Every row gives one point. Two turns around zero, p and q, are shown by what they do to some points. Write where each new point lands after one turn and then the other. Backwards means that the second turn is done in reverse. Each puzzle has new turns, and all numbers are rounded.
In the rows, zero is written as 128.

Turn p:
[149 103  97] -> [148  88 126]
[125 116 145] -> [109 126 137]
[ 31 168 138] -> [ 88 194  56]
[160 160 132] -> [159 148 154]
[158 107 121] -> [139  98 148]
[144 113 133] -> [126 113 144]
Turn q:
[ 97  56 164] -> [ 61 151 177]
[171 149 125] -> [168 102 134]
[148 159 110] -> [160 112 108]
[132 113 117] -> [116 114 129]
[137 152  88] -> [143 103  90]
[ 83 140 163] -> [120 186 127]
Where do these land?
q, then p: [130 160 145] -> [156 135 149]
q, then p backwards: [102  54 165] -> [129 110 213]
p, then q: [146 143 108] -> [145 107 143]
q, then p backwards: [163 172 114] -> [148 137  75]
q, then p: [ 99 111 108] -> [123 132  89]

Turn p:
[150 168 134 115 158 128] -> [134 166 145  92 139 131]
[126 140 162 130 139 172] -> [133 116 121  94 141 170]
[ 97 174 104 151 139 145] -> [176 162 119 139 122 159]
[107 145  99 107 115 151] -> [171 128 103 128 139 118]
[ 90  76 165 122 112  88] -> [ 85  90 106 136  70 114]
[144  65 143 146  57  62] -> [ 86  62 169 177  86  81]
[136 157 126  89 141 170] -> [156 137 111  83 162 128]
[174  98  91 164 163 107] -> [ 82 163 151 175 164 122]
Turn q:
[ 97 127 117 132 194 105] -> [ 64 128  94 125 153 119]
[122 124 176 161 175 159] -> [100 139 164 122 173  80]
[130 128 120  97 119  78] -> [127  90  97 111 108 151]
[171 160  93  91  93  97] -> [165 111  89 121  62 134]
[194  73 130 169  96 102] -> [206  86 110 158 167 114]
[113 131 139 113  99 150] -> [137 140 159 118 116 150]
[ 91 159 126 149  78 170] -> [128 159 185 164  97 152]
[105 122 124 111 169 163] -> [ 97 171 127 104 147 125]
Where do these land?
q, then p: [ 94 140 120 149  97 127] -> [134 102 134 135 125 173]
q, then p: [174  75 137 149 148 150] -> [ 90 190 148 117 146 113]
q, then p backwards: [174 114 182 147 151 135] -> [171 134 109  79  90 132]
q, then p: [114 183  81 104  96 111] -> [185  74 141 159 133 128]
q, then p: [112 157 112 108 152 163] -> [176 135 130 111  98 121]
q, then p backwards: [ 92 153 111  73  92 132] -> [ 96 155 184 159 152 117]
q, then p: [137  75 154 166 160  78] -> [ 62 166  86 158 140 132]

Turn p:
[105 142 128  95 171 120  74  84 155] -> [136 131 157  89 164 178  88  96 149]
[142 108 184 152  95  98 128 125 105] -> [107 111 158 134 111  63 119 114 107]
[144 185 120 153  82 160 173 168 116] -> [125 175 102 200 114 101 153 164 142]
[ 90 157  82  98 161 117 120 141 126] -> [153 145 121  94 135 168 119 165 168]
[103 125  96 112 127 158 129 100 112] -> [119 157  93 105 118 157 115 123 122]
[102 101 162  83 116 119  97 107 177] -> [ 70 106 156  97 174 146 116 110 129]
[136  82 147 188 141 112 128 148 120] -> [156  85 139 134 119  96 127 139  73]
[157 137 113 151 121 152 128 160 112] -> [146 143 130 163 102 132 154 141 112]
[121 141 120 113 182 144 150 131 124] -> [169 144 107 106 153 138 148 125 140]
[139  89 154 145 114  84 123  86 164] -> [103  63 136 129 138 109  95  93 120]
[169 142 102 120 100 144 159 158  97] -> [126 148 108 157  82 119 175 138 144]
Turn q:
[ 63 109 158 146 133 146 149 124 173] -> [108 147 102 170  89 173 154 118 161]
[ 97 135 178 113 156 111 117 116 100] -> [100 120 177 125 101 161 107 129 145]
[149  88 123 128 150 142  74 149 143] -> [135 112  96 132  86  94  85 140 116]
[123 122 171 128  90 117 135 121 130] -> [125 164 155 140 119 123 132  96 145]
[119 146 147 115 128 142 127 157 120] -> [137 136 142 152 136 149 104 133 122]
[129 139 116  79  96 137 196 114 142] -> [176 164 140 115 144 162 183 119 108]
[138 155  62 144 130  99  88 114 126] -> [ 94 118  92  77 168 103 116 150 117]
[178 107 144 149 132 144  73  89 102] -> [137  87 131  96 111  79  87  91 153]
[127 156  93 152 136 132 175 132 105] -> [126  99 130 138 180 140 166 138 119]
[180 133  92 123 123  84 153 129 138] -> [145 139 136 100 154  81 163 163 114]
[138 180  91 173 156 143 139 135 152] -> [130 102  88 138 183 131 136 166 160]
[ 95  67 162  87 106 139 110 156 106] -> [123 149 148 154  66 141 103  92  79]
Where do these land?
p, then q: [176 110 125  77 122 104 130 121 113] -> [143 169 123 118 105 146 177 101 138]
q, then p: [126 158 130  71 167 145 108 111 147] -> [101 154 156 142 123 170 180 123 123]
q, then p: [125 132 137 112 104 151 203 103 119] -> [142 139  83 150 146  97 156  75 125]
q, then p: [114 118 123 225 121 109 105 112 193] -> [129  72  84 141 156 164  75 191 162]
p, then q: [103 150 117 201 145 104 115 121 132] -> [122 110 125 129 127  64  72 132 126]
p, then q: [142 109 116 104 125 155 115 111 111] -> [141 131 128 111 144 159 138  97 125]
p, then q: [123 170 100 127 142 100 103 167 124] -> [165 155 121 171 129 106 102 140 148]
q, then p: [109 108 136 111 129 102 103 125 114] -> [ 97 154 141 113 125 118 111 140 129]
q, then p backwards: [119  96 124 181 144 142 178 136 129] -> [187 118 124 133 110 129 163 157 158]
p, then q backwards: [118 112 118 127 102 179 134 118 102] -> [ 91 102 103 109 103 114 117 140 148]
q, then p backwards: [162 174 181 125 155 111 131 130 137] -> [112 183 131 121 140  80 102 156 132]
q, then p: [118 100 128  76  81 134 110 181 114] -> [147 185 156 136  74 106  95 111 132]

Turn p:
[134  88 108 130 141 117 104 163 151 152 142 134] -> [ 77 145 118 135 144 117 110 101 111 112 116 112]
[161 123  89  82 106 125 108  71 181 135 134 103] -> [156 195  84 133 188 136 147 144 122 103 127 142]
[ 85 134 118 144 125 161 131 104  99 143 107 146] -> [133 125 133 129 106 118  87 165 136 161 157 139]
[127  75 112 130 113 134 126 113 145  99  95 172] -> [107 116 155 153 187 105 106 155 142 118 134 145]
[ 99 126 161 106 174  89 155 140 117 100 134 135] -> [127  98 172 114 114 152 142 150 115 108 110  78]
[140 106 124 146  97  95 131  75 121  88 166 126] -> [169 142 140 111 153  77 141 140 167 111  93 122]
[125 162 141 162 111 145  74 157 132 113 126 166] -> [126 108 128 177  88 122 100 108 136 110 109 174]
[105 124  86 114 155  85 168 167 156 102  96 163] -> [133  86 165 141 178 145  97 123  67 121 123  95]
[139 162 155 125 141 121 158 139 185 142 150 107] -> [143 128 108 142 111 127 185 114  80 110 139 109]
[119 138 147 157 172 147 127 147  89 144  96  95] -> [100 127 160  94  79 149 130 121 115 164 143 147]
[104 134 160 161  78 173  83 164  99 164 104  95] -> [ 82 112  81 133  73 123 122 128 146 183 113 183]
[167 150 167 116 106  95 153 115  97 175 150 107] -> [151 146 110 129 109 142 181  98 165 168 123  87]
[159 141  96  91 142 176 145 110  93 106 163 114] -> [160 133 109  73 134 151 118 117 162  94 175 132]
Turn q:
[177 100 147 121 161 168 111 134 113 111 165 149] -> [174 127 110 117 145 123 104  98 149  73 110  99]
[ 95 121 110 103 175  81 153 122 146 122 169  84] -> [148 150 178  83 114 137 136 173 154 154  86 146]
[111 158 109 166 170 121 132 147 155 104 142 162] -> [105 161 106 131  86 136 132 151 121 112  79 101]
[115 144 161 124  97 163 176 137 133 150 167 144] -> [131 110 100 118 140  93 115  89 115 178  91 121]
[167 130 147  92 119 151  91  72 130 122  94 163] -> [103 115 115 144 155 131  63 115 159  95 175 127]
[153 135  90 110  86 140 107  94 169 111 125  80] -> [135 178 117 104 165 141 104 150 114 147 186 147]
[ 90 118 104 126 119 132 175 161 125 131  89 165] -> [ 85 136 117 153 111  87 174 112 135 133 109 160]
[107  80 134 173 115 128 104 133 118 118 113 113] -> [144  99 110 112 100 140 161 134 104 102 155 151]
[119  96 119  98  90  84 125 148 162 164  93 100] -> [124 132 145 124 120 133 174 129 164 178 188 148]
[149 149 146 159 142 134 164 154 120  86 109 142] -> [124 155 135 152  89 120 119  88  95 106 104 125]
[142 162 178 116 144 173 101 150 111 169 137  83] -> [131  96 162  96 168 129 125  95 101 133 136  59]
[111 158 131 109  99 111  92 108  97 116 158 118] -> [149 103 139 144 144 112  97 179 109 144 140 117]
[128 113  87 166 148  77 132 104  86 160 103 160] -> [111 104 130 185 125 183 160 152 145 108 104 164]
Where do these land?
p, then q backwards: [150  77 165 103 184  98 127  98 184 109 124 109] -> [114 150  59 130 184 147 110 165 107 133  91  92]
p, then q: [139 159 134 127 118 171 118  95 162 112  97 127] -> [143 141  87 168 117 119 126 111 131 117  84 108]
q, then p: [122 157 200 150 126 103 120 203 108 192 144 129] -> [ 97 161 106  76 150  89 193 146 142 202 137 125]
q, then p: [149  63  98 137 149 192 128 142 118 170 124 114] -> [163 128 170  95 171 144 137 153 111  85 183 108]
p, then q: [141 113 104 123 126 111 107  90 125 122 145 192] -> [129 151 133 111  85 167 104 139 108 114 143  85]
p, then q backwards: [108 149 107 160 148 128 153  81 120 118 137 105] -> [116 119 136 113 117 122 124 146 138  85 159  80]
q, then p backwards: [141 113 139 156 108 107 112 145 118 130 105 141] -> [137 164 154 122 130 147 138 142 142 141 132 146]
p, then q backwards: [154 148  96 110 147 148 105 196 106 121 116 128] -> [161 115 169 164 138 146 146  76 136 144  97 127]
p, then q: [ 60 153 128 152 100 107 117 154 112 118 123  97] -> [121 105 129 169 149 123 176 117 147 119 186 143]
q, then p backwards: [155 143  92 127 119 126 161  96 130 115 121 135] -> [141 126 101 125 120 129  80 117 143 141  99 133]
q, then p: [147 139 104  31 116 117 122  98 106 136 138 133] -> [ 93 159 162 166  89 127 151 103  79  85 106 114]
q, then p: [142  93 140 137 101 175 111 131 105 111 146 126] -> [145 151 156  99 164 133 118 105 154  99 121 120]
q, then p: [ 52 158 155 149 136 104 200 102 127 122 126 132] -> [ 90 108 125 184 137 142  94 169 155 200 112 116]
q, then p backwards: [132 127 131 131 113 104 111 159 171 116 145 124] -> [117 150 139 127 133 134 143  97 108 167 147 115]
